Rows are points. Before rounding, the points of a table are all equally far from one centre. They may lie mostly on one side of it. Write the centre, to within rounding.

Points (8 x 2)
73  -14
65  22
-24  18
73  2
8  44
66  20
65  22
72  4
Centre: 22  -6

Points (13 x 8)
11  -61  -83  14  35  46  14  -33
61  -62  -48  -23  42  19  22  41
30  -24  -92  -15  48  5  32  58
82  -22  -82  8  34  -3  50  16
36  2  -50  -24  68  -36  -15  25
85  -64  -50  4  11  -25  22  -10
34  -61  -56  -18  30  71  16  -1
52  -33  -89  39  22  7  -48  69
32  57  -61  52  57  7  5  10
5  -43  -104  26  -19  60  -10  57
68  -6  -52  18  59  -49  5  5
53  -24  -50  -3  75  39  24  18
62  -11  -76  24  72  23  13  38
Centre: 22  -9  -43  19  -7  9  -3  13

Points (20 x 14)
-1  -4  38  38  6  -83  -75  -48  8  31  0  44  -109  67
13  -10  2  19  -13  -34  -46  -94  42  1  -3  48  -44  76
14  -9  11  44  -68  -63  -82  -9  -17  22  -7  52  -69  68
68  -2  -24  -8  -62  -49  -38  -43  -9  -25  -8  80  -43  59
45  5  -47  2  -30  -76  -18  -40  3  49  5  80  -83  62
83  37  -41  36  -33  -41  11  -15  -36  2  6  34  -49  23
43  5  34  1  -33  -55  -51  -88  1  1  -52  52  -61  37
64  19  15  43  -29  -76  -44  -33  -21  28  -33  82  -62  70
61  -42  -8  -15  -6  -4  -37  -42  45  29  -32  7  -39  44
-13  36  32  -7  -21  -77  -20  -29  -58  1  -31  93  -60  99
21  -9  -53  26  -48  -52  -1  -29  -10  19  23  78  -62  78
38  -11  44  34  -48  -59  -78  -49  -35  43  -7  53  -37  45
39  -6  11  71  -42  -64  -85  -19  16  11  -22  36  -70  41
86  36  -18  40  7  -49  -14  -50  18  -16  12  59  -34  70
78  -37  -16  2  7  -74  40  -34  16  6  15  92  -32  24
-11  26  -18  -9  -73  -35  -11  -69  32  31  -30  34  -41  35
50  -18  -20  45  -28  -49  -44  -71  -12  -8  6  16  -64  -6
54  -13  2  65  -38  -24  -27  -64  3  19  -6  55  -23  46
84  12  -24  48  -35  -48  -32  1  11  33  -21  118  -48  9
22  -14  5  13  -59  -85  2  -11  -25  34  -30  51  -57  80
Centre: -3  16  15  -7  18  -36  -29  10  3  3  4  60  -39  8
